Rows are points. Two turns around zero, p and q, are shown by what they do to some points. Write where each new point lands after one turn and then the other. Backwards means that the second turn is done in reverse. Each puzzle has new turns, and all numbers are rounded.

Turn p:
[ 0.10 -0.38 -0.21] -> [ 0.17 -0.39 -0.12]
[ 0.10  0.04 -0.16] -> [ 0.09  0.02 -0.17]
[-0.15  0.26  0.31] -> [-0.20  0.29  0.25]
[-0.23  0.46  0.05] -> [-0.31  0.41 -0.04]
[ 0.23 -0.19 -0.04] -> [ 0.26 -0.15 -0.01]
[-0.06 -0.19  0.05] -> [-0.02 -0.18  0.09]
Turn q:
[ 0.00 -0.33 -0.05] -> [ 0.04 -0.33 -0.05]
[ 0.08  0.37 -0.11] -> [-0.04  0.37 -0.13]
[-0.15  0.31 -0.03] -> [-0.20  0.28  0.03]
[ 0.07 -0.35  0.20] -> [ 0.20 -0.32  0.15]
Where do these land?
q, then p: [ 0.06 -0.07  0.32] -> [0.19 0.06 0.27]
q, then p: [-0.35  0.05 -0.31] -> [-0.43 -0.15 -0.12]
p, then q: [ 0.17 -0.16 -0.15] -> [ 0.16 -0.13 -0.19]
q, then p: [-0.42  0.14  0.11] -> [-0.37  0.06  0.26]
q, then p backwards: [ 0.16 -0.04 -0.08] -> [ 0.12 -0.01 -0.14]
p, then q: [0.39 0.09 0.10] -> [ 0.32  0.24 -0.08]

Turn p:
[-0.07  0.16  0.02 -0.35] -> [-0.03  0.07  0.08 -0.38]
[0.13 0.15 0.15 0.09] -> [ 0.20  0.17 -0.02  0.05]
[ 0.19  0.04 -0.15 -0.06] -> [ 0.12 -0.12 -0.16 -0.09]
[ 0.10 -0.36 -0.16  0.10] -> [-0.03 -0.36 -0.02  0.21]
[-0.66  0.16 -0.03  0.12] -> [-0.59  0.36  0.04  0.04]
[ 0.31 -0.15  0.18  0.10] -> [ 0.33 -0.11  0.09  0.18]
Turn q:
[-0.26  0.19  0.01 -0.05] -> [-0.15  0.29  0.04 -0.03]
[ 0.05 -0.08 -0.36  0.41] -> [-0.11 -0.15 -0.40  0.34]
[ 0.12  0.29 -0.10 -0.10] -> [ 0.24  0.23 -0.04  0.07]
[-0.12 -0.37  0.08 -0.17] -> [-0.15 -0.22  0.03 -0.34]
[ 0.21 -0.04  0.37 -0.10] -> [ 0.17 -0.15  0.37 -0.05]
Where do these land?
q, then p backwards: [ 0.02  0.01  0.05 -0.08] -> [ 0.02  0.02  0.06 -0.07]
p, then q: [ 0.22  0.17 -0.01 -0.25] -> [ 0.31 -0.01 -0.03 -0.20]
p, then q: [-0.16 -0.08  0.11 -0.04] -> [-0.11  0.05  0.18 -0.01]
p, then q backwards: [ 0.12  0.30  0.16 -0.03] -> [ 0.04  0.22 -0.10 -0.27]
p, then q backwards: [-0.05 -0.57  0.13  0.44] -> [0.22 0.08 0.26 0.65]
q, then p: [-0.14  0.17 -0.44 -0.05] -> [-0.12  0.03 -0.44 -0.18]

Turn p:
[0.07 0.20 0.24 0.34 0.52 0.06] -> [-0.14  0.23  0.36  0.33  0.28  0.31]
[-0.14 -0.05 -0.28 -0.01 -0.37  0.35] -> [-0.19 -0.22 -0.42 -0.04 -0.30  0.05]
[ 0.18 -0.11 -0.01  0.02  0.06 -0.17] -> [ 0.21 -0.04  0.05  0.08  0.13 -0.08]
[ 0.03  0.24 -0.04 -0.05  0.09 -0.23] -> [ 0.03  0.30  0.01  0.00  0.12 -0.14]
[-0.24  0.05  0.26  0.17  0.22 -0.06] -> [-0.25  0.06  0.37  0.04  0.08  0.02]
[ 0.04 -0.10 -0.05 -0.39 -0.27  0.19] -> [ 0.16 -0.12 -0.23 -0.35 -0.23  0.08]
[ 0.19  0.07  0.27  0.19  0.03 -0.28] -> [ 0.19  0.15  0.32  0.23 -0.01 -0.12]
[-0.12 -0.32 -0.38 -0.28 -0.28  0.14] -> [ 0.01 -0.38 -0.43 -0.30 -0.06 -0.11]
Turn q:
[ 0.22 -0.14 -0.04 -0.41  0.01  0.42] -> [ 0.26  0.00  0.18 -0.41  0.14  0.36]
[-0.43  0.47  0.37  0.07 -0.10 -0.27] -> [-0.53  0.46  0.05  0.15 -0.09 -0.31]
[-0.18  0.02 -0.09  0.11  0.03  0.17] -> [-0.17 -0.04 -0.16  0.00  0.01  0.16]
[ 0.14 -0.07 -0.07  0.23  0.28  0.02] -> [ 0.12 -0.13 -0.13  0.25  0.21  0.07]
[-0.18 -0.04 -0.24  0.06  0.43 -0.35] -> [-0.12 -0.26 -0.24  0.08  0.34 -0.37]
[ 0.28 -0.16  0.18 -0.11  0.01  0.09] -> [ 0.25 -0.01  0.28  0.01  0.05  0.12]
[-0.07 -0.18  0.13  0.02 -0.40 -0.30] -> [-0.06 -0.10  0.23  0.04 -0.42 -0.24]
[ 0.36 -0.08 -0.24  0.02 -0.24  0.04] -> [ 0.41 -0.07 -0.10 -0.06 -0.24  0.07]
[-0.14  0.18 -0.01  0.02 -0.01  0.18] -> [-0.16  0.15 -0.12 -0.05  0.01  0.14]
Where do these land?
p, then q: [-0.03 -0.41  0.04  0.01 -0.04  0.14] -> [ 0.06 -0.33  0.24 -0.03 -0.02  0.13]
q, then p: [-0.45  0.08  0.19  0.03  0.33 -0.11] -> [-0.46  0.01  0.24 -0.10  0.26 -0.14]
p, then q: [ 0.09  0.22  0.05 -0.19 -0.51  0.26] -> [ 0.17  0.12 -0.14 -0.31 -0.51  0.06]
q, then p: [ 0.21  0.21 -0.09 -0.24 -0.12 -0.14] -> [ 0.28  0.30 -0.08 -0.06  0.00 -0.10]
p, then q backwards: [ 0.00 -0.15 -0.30  0.15 -0.02 -0.27] -> [-0.01  0.00 -0.12  0.09  0.27 -0.33]
p, then q: [ 0.26  0.08  0.01  0.23  0.20 -0.36] -> [ 0.11  0.16 -0.07  0.46  0.19 -0.11]
p, then q backwards: [-0.07 -0.03  0.10  0.02  0.15  0.47] -> [-0.18 -0.16  0.03  0.09 -0.05  0.44]
